Rows are points. The points of each table are mixes of a few directions, plus a little noise. How many directions does each table use, and how many do they share? Where both have some left over, give the other angles between the two spaces (their principal angles), to ten degrees, smallest first.
In the rows, 128 means zero.

First:
[[173 128]
 [ 15 128]
 [122 128]
 [187 129]
 [147 127]
 [ 93 128]
 [161 128]]
Second (5 x 2):
[[218 180]
 [ 87 104]
 [124 126]
 [118 122]
 [ 93 108]]
Directions: first 1, second 1, shared 0; angles 30

First, 7 rows:
[[127  88 118]
 [141 142 160]
 [131  79 125]
 [125 118 122]
 [133  93 132]
 [ 96 249  83]
 [143 129 159]]
Second (7 x 3):
[[117 131 136]
 [134 124 124]
 [159  82 110]
 [202 107  79]
 [129 101 129]
 [ 65 199 166]
 [ 89 151 154]]
Directions: first 2, second 2, shared 1; angles 80

First, 7 rows:
[[112 133  82 106]
 [177 119 230 205]
 [102 125 108  85]
 [109 146  28 105]
 [154 129 160 169]
 [109 119 141  95]
 [130 126 144 132]]
Second:
[[125 109  99 119]
 [136 194 232 159]
 [122  80  52 105]
 [132 161 178 142]
 [129 135 139 132]
 [124  89  67 110]]
Directions: first 2, second 1, shared 0; angles 40

First, 8 rows:
[[163   7 167 132 201  99 187 158]
 [116 168 115 127 105 137 109 118]
 [119 154 121 127 112 135 116 121]
 [102 215 101 125  75 148  85 106]
 [102 217 101 125  75 148  84 106]
 [121 150 122 128 114 133 118 124]
 [160  20 161 132 194 103 181 155]
 [138  94 139 128 149 120 145 136]]
Second:
[[128 153  99  74 105 103 131 105]
 [105  93 151 132 125 100 113 156]
 [119 121 133  76 102  68 130 126]
 [ 76  97 126 116 110  96  91 163]
 [205 143 159 188 170 192 180  98]
 [202 161 139 181 169 202 176  91]
 [ 61 120  86 127 117 136  71 160]]
Directions: first 1, second 3, shared 0; angles 40

First (7 x 9):
[[118 146 152  61 124 179 107  84  47]
 [158 157 120  83  94 151 119  84  46]
 [ 98 116  84 193 143  55 140 154 130]
 [118 132 180  54 137 207 107  98 100]
 [ 82 101 144 154 167 117 129 158 180]
 [159 117 115 175 124 105 146 167 212]
 [166 125 100 175 109  91 146 154 181]]
Second (7 x 9):
[[143 150 114 157 163 176  70 190  85]
 [133 142 129 142 143 146 121 136 117]
 [ 78 152 160  60  55  60 172 177 168]
 [ 80 166 105 126 102 142  96 160 144]
 [178 130 147 180 194 167 163  61 105]
 [132  72  81 125 120 129  70 120 124]
 [152  84 160 104 118  77 206  53 151]]
Directions: first 3, second 4, shared 0; angles 80, 80, 80

First:
[[168 152 117 146 102 150 126 123 128 169  79]
 [157 146 120 141 110 144 126 125 129 156  93]
 [138 135 125 134 121 133 128 126 128 138 116]
 [141 136 124 133 120 135 127 126 129 141 112]
 [ 91 106 139 112 151 109 130 132 127  92 173]
 [ 29  67 157  84 191  76 133 139 127  29 249]
 [157 146 120 141 109 144 126 124 128 157  93]
 [118 121 131 124 135 123 129 129 128 118 140]
 [151 142 122 139 113 140 126 126 128 151  99]]
Second (10 x 11):
[[113  74 189 129 169 135  76 123 117 105 122]
 [139 149 129 130 132 109 114 111 120 107 120]
 [124 102 141 147 154 111 112 112 108 116 144]
 [136 148 165  88  98 156 107 134 156 116  80]
 [108 120 150 159  85 136 138  96 144 174 145]
 [157  79  64  93 125 135 199 170 104 110 159]
 [156 156  63  98 118 126 175 160 124 116 127]
 [125 160  95 156 120 108 147 115 127 151 146]
 [103 199 104 168 148 112 112 129 142 166 126]
 [120  93 181 112 129 151  99 129 138 119 110]]
Directions: first 1, second 5, shared 0; angles 50

First:
[[135 136 125 130 122 121 113 148 130 139 127 121]
 [152 154 119 140 109 105  81 190 135 167 123 106]
 [125 127 129 127 130 130 130 124 128 126 128 130]
 [101  99 140 116 149 154 183  61 121  84 133 152]
 [155 158 116 143 106 100  72 201 137 175 122 100]
 [138 139 124 133 117 116 106 155 130 145 127 117]
 [129 130 128 129 127 128 126 131 127 128 130 126]
 [132 132 126 130 124 127 120 139 129 136 128 124]
 [ 82  79 148 104 166 175 225   7 115  50 136 174]]
Second (9 x 12):
[[151 152 118 140 110 105  81 186 135 166 124 107]
 [129 128 127 129 126 128 128 129 126 129 128 128]
 [ 85  82 146 108 165 172 216  16 117  55 134 168]
 [153 156 117 140 107 103  75 194 134 171 122 104]
 [134 135 126 130 123 121 113 145 130 140 128 123]
 [148 149 120 138 112 109  89 179 133 161 124 109]
 [101  98 139 114 152 156 188  52 120  79 133 154]
 [123 122 130 126 132 134 140 113 127 117 129 134]
 [131 132 126 130 125 125 120 137 128 135 127 125]]
Directions: first 1, second 1, shared 1

First:
[[120 133 131 140 128 112 124 135 118 157 137 142 121  97]
 [160  88 136 134 160 129 135  58 192  87 145  88 151 152]
 [137  66 169 105 207  94 127 108 218  51 210 151 208 175]
 [101 160 129 106  81 145 122 187  82 134 101 129 127 160]
 [137  91 165 143 140  98 121  69 192 120 171  80 170 147]
 [119 168 109 143  68 146 125 140  73 180  78 104  84 105]
 [111 174 105 149  82 133 125 160  57 201  87 139  74  69]
 [142 142  81 104 160 167 146 168  92  95  94 189  91 118]]
Second, 10 rows:
[[137 133  92 129 133 148 131 140 117 100 105 165 110 116]
 [166 159  41 142 161 162 108 134 137  60 117 120 110 178]
 [126  92 170 110 112 110 163 103 173 105 139 106 152 150]
 [154 169  99 119 114 140 122 103  92 173 107  93  90 165]
 [112  63 197 113 167 170  84  91 153  80 126 121 204 139]
 [100  94 210 107  89 119 131  94 105 196 122 138 148  98]
 [140 138 144  98 113 139 157 102 108 170 100  77  95 152]
 [141 152  82 149  74 132  86 103  79 169 115 209 113 117]
 [137 150  71 168 167  99 104 163 182  62 180 114 150 159]
 [ 61 129 175 148 151  56 191 244 136 164 167 138 106   7]]
Directions: first 4, second 6, shared 2; angles 40, 90

First (8 x 18):
[[138 130 128 129 118 121 127 114 140 113 150 143  98 141 110 128 159 145]
 [103 128 128 128 150 136 129 156 102 160  72  91 202  98 164 131  52  97]
 [115 149 115 128 122 103 120 118 124 123 103 119 147 124 124 130 107 140]
 [ 92 128 127 128 163 141 128 171  86 181  42  70 244  82 184 131  11  79]
 [189  38 183 131 144 227 161 163 145 138 246 177  27 153 138 117 237  88]
 [115 174 100 125 103  73 111  91 141  98 112 132 122 137  97 132 131 171]
 [131 154 113 126 106  94 119  97 145  98 140 142  97 145  97 130 158 165]
 [141 122 132 128 118 130 131 120 140 112 160 147  89 142 113 127 170 139]]
Second, 11 rows:
[[153 136  99 112 130 141 120 136 120 128 131 109 135 141 148 111 145 100]
 [ 88 163 121 149 104  66 109  97 175  96 106 169 109 130  60 139 122 199]
 [ 99  60 233 147 153 165 179 140  77 177 140 120 143  78 166 173  62 119]
 [179 199   7  87 113 110  82 124 135  96 108  88 148 175 142  74 179  93]
 [172 148  68 101 129 146 110 140 123 121 133 101 135 156 154  94 168  85]
 [ 90 113 179 148 128 112 146 116 120 138 118 139 132 101 116 159  83 160]
 [ 95 179  99 139 102  59 102  94 167  93  95 152 123 135  70 131 120 192]
 [150 203  33  93 113  87  94 108 108 106  81  70 177 150 150  98 125 110]
 [104  55 224 161 143 167 164 146 139 153 170 178  87 102 113 160 121 144]
 [145  78 170 124 152 185 157 155  89 163 154 109 136 113 178 135 119  81]
 [133  75 175 147 139 170 144 150 155 138 175 175  80 128 112 133 161 127]]
Directions: first 2, second 3, shared 1; angles 30

First, 9 rows:
[[114 100 118 167 144  15 106 137 147 137 118  25 127 102 176 102  94 125
   88 238]
 [137 124 143 136 116 112  97 151 132 115 129  78 153 111 138 119 114 112
  147 137]
 [118 152 105 123 144  51  93 135 141  92 131  70  81  99 161 130  87  73
  114 174]
 [139 130 108  67 123 249  75  42 144  96 170  91 147 155  97 155 146 165
   64  74]
 [131 156 130  94 120 227 156 108 112 123 143 231 117 160  85 152 158 140
  145  27]
 [138 138 147 165 122  60 177 207 104 150  89 188 110  92 140 118 129  79
  221 149]
 [123 134 121 141 140 104 184 142 112 154 103 206  93 126 125 131 144 121
  153 141]
 [ 77 129 157 160 124  95 107 131 143 115 156  95 158 175 147  94  86 167
   72  85]
 [173  93 124 101 118 235 159  93 114 167 114 168 168 126  83 150 199 172
  146 125]]
Second:
[[122 157  99  85 138 119  41  87 155  61 164  28  98 118 144 140  85  89
   75 133]
 [121 171 124 111 126 101  91 147 134  81 141 115  90 112 139 135  93  67
  149 102]
 [139 100 148 168 126 121 213 165 105 194  89 222 145 130 117 119 169 157
  181 142]
 [132  64 149 152 119 192 174  96 122 195 117 145 203 164 105 112 180 233
   95 136]
 [129 149 132 136 125 101 144 163 118 126 115 168 102 115 132 130 121  89
  172 119]
 [135  70 153 170 119 164 217 134 108 212  93 203 187 151 107 109 188 212
  144 144]
 [113 137 125  89 120 189  28  64 159  66 186  18 164 163 126 130  97 152
   43  73]
 [128 155 125 119 127 110 110 143 128 100 132 125 102 117 134 132 108  90
  144 115]
 [136 151  94 121 149  59 133 143 125 116 107 128  59  85 146 142 114  62
  153 191]]
Directions: first 5, second 3, shared 3
